Every row gives one point. Examples show where two turns around zero, p and q, send a point. Where does a point land after both, in the order given? Backwards means that the second turn is done in reverse. Each puzzle has new turns, and all numbers are rounded.

Turn p:
[-50 -20] -> [-53   9]
[55 -6] -> [ 44 -34]
[-21  37] -> [ 1 43]
[ 16 -10] -> [  8 -17]
Turn q:
[-25  10] -> [-4 27]
[-13  38] -> [26 31]
[ 38 -48] -> [-22 -57]
Where do these land?
p, then q backwards: [-37  29] -> [-46   8]
q, then p: [ 26 -51] -> [-51 -25]
q, then p: [12 22] -> [ 22 -12]

Turn p:
[ 19  -3 -37  36] -> [  2  -8 -54  -7]
[ 13 -27 -37 -15] -> [ 43 -19 -16  -9]
[-40  58 -17 -32] -> [-38 -50  36 -32]
[ 40 -14  55 -18] -> [17 64 27 -4]
[-32 -13  36  28] -> [-24  12   8  50]
Turn q:
[ 8 -1 41 -9] -> [11 21 34 11]
[ 46  -8  75 -13] -> [39 59 50 22]
[-60   2 -14 -36] -> [-17 -59  27 -25]
[ 12 -12 -33 -19] -> [ 23 -15 -23 -21]
[  2  39 -58  37] -> [-45   4 -61 -22]
[  3 -13  33  -1] -> [12 10 25 20]
[-10  -6 -46  41] -> [-23 -19 -53  14]
Where do these land?
q, then p backwards: [ 28  25  -7 -14] -> [39 11  4 -5]
p, then q: [ 9 24 28  0] -> [-23  -3  27 -13]
q, then p: [-87  19  10 -14] -> [15  4 43 79]
p, then q backwards: [ 28 -93 -12  38] -> [ 70 -69 -11  36]
p, then q: [  4  27 -16  11] -> [  5 -31   3 -12]
q, then p backwards: [ 18  -2  -3 -22] -> [ 21  -7  -7 -17]

Turn p:
[-35  20   2  25 -27 -37 -23  49] -> [ 38  32 -20 -17 -33 -32 -41 -16]
[  8  64 -28  31 -11 -22 -28 -36] -> [-14  63 -62   3  17  17  -4  -1]
[ 16 -18  14   1 -14 -34  25   3] -> [ 13  -2  16  35  -8   0  -1 -32]
[ 56 -75 -17 -59  36  26 -31 -12] -> [-45 -34  77 -41  52  15  33 -28]
[-25  64   0 -10   0 -29 -11 -15] -> [-23  41 -48  11 -15 -33   4   7]
[-24  -4 -17   7 -50  13  39  46] -> [ 28 -38 -20  -7 -58  16 -26 -15]
[-40 -27  31  25 -55  16  10  14] -> [ 49   1  22   0 -62  19  -9  20]
[ 10 -34  22 -41  41  51  28 -29] -> [-31 -54  41  10  19   4  44  37]
[-32  27 -26  41  23 -26   0 -13] -> [ -9  29 -31  19  13  -5 -50  23]
[ 67 -17  18 -19  59  42 -10  -8] -> [ -6 -36  24 -13  78  -1  52   6]
Turn q:
[ 35 -38  -7  48 -28  19  15   7] -> [  3 -52 -24  -7 -40 -16  35  10]
[ 38 -25  32  15 -16  20  43   5] -> [  7 -49  34 -12 -23 -11  33  20]
[-39  12   7 -25  68 -11 -12 -34] -> [ 24  72  18 -24  28 -15 -18 -20]
[-34 -13 -45 -43  36 -37 -31 -28] -> [-32  88 -21  -8   9  -4  -8 -14]
[ 46  10  -9   2 -29  61   6  10] -> [ -7 -62  -8 -39 -12  25 -12  26]
[-21   6   1 -64  24 -59 -13   4] -> [-46  62  30  25  32  -6 -13 -11]
[ 11  -2  10  22 -21  42  14  51] -> [  5 -65   8  -1 -26  15 -11 -20]
[-41  10  21 -37   2 -39 -54 -47] -> [  4  77  -1  33  19 -15 -40  34]
[  9  21 -13  39 -49  25  60   7] -> [ 25 -56  -7   6  -9  53  45   7]
[ -2 -18   8  50 -36  40  19  43] -> [ 23 -66  -8  13 -48  12   5 -19]
[ -1  36  -5  -8  48 -61 -45 -16] -> [ -9  49 -19  13  70 -37 -16 -13]
Where do these land?
q, then p: [ 31 -42   0   8   6  31 -30 -20] -> [-16   8   8 -16 -35 -15 -10 -53]
p, then q backwards: [-15 -24 -66   8 -54 -39 -36  40] -> [-49 -12 -26 -30  49  64 -28  34]
q, then p backwards: [-23  43   7  27  -6   5  63   1] -> [ 60 -29  26  25 -23  25  15  -3]
q, then p: [ 20  26  52 -40  53  17  17 -13] -> [  5   5  29   9  21 -70  51   1]
p, then q: [-29  32   4  11 -47  -3  61  40] -> [-33 -28 -65  12 -35   5  27  36]
q, then p backwards: [ -5  22  59 -18  12   5  -9 -62] -> [-28 -23  42  53  31   8 -39   0]
p, then q: [  8  34  -8 -28  17  27  17 -33] -> [  6  13   1   1 -26  29  23 -47]
p, then q: [ 11  14 -23  29 -54 -21  -2  58] -> [-30   6 -43 -33  11   5  -3  66]
q, then p: [ 19 -56 -42  14 -11 -50 -11  13] -> [-19   9 -25  36 -47  17 -59   2]
q, then p: [-17 -56 -12 -16   9  10 -22  19] -> [ -9  45 -12  -3 -49  11   4  -6]
p, then q backwards: [  0   7  28   4  75  19 -48 -44] -> [ 50  25  19 -38  12 -51   2 -58]
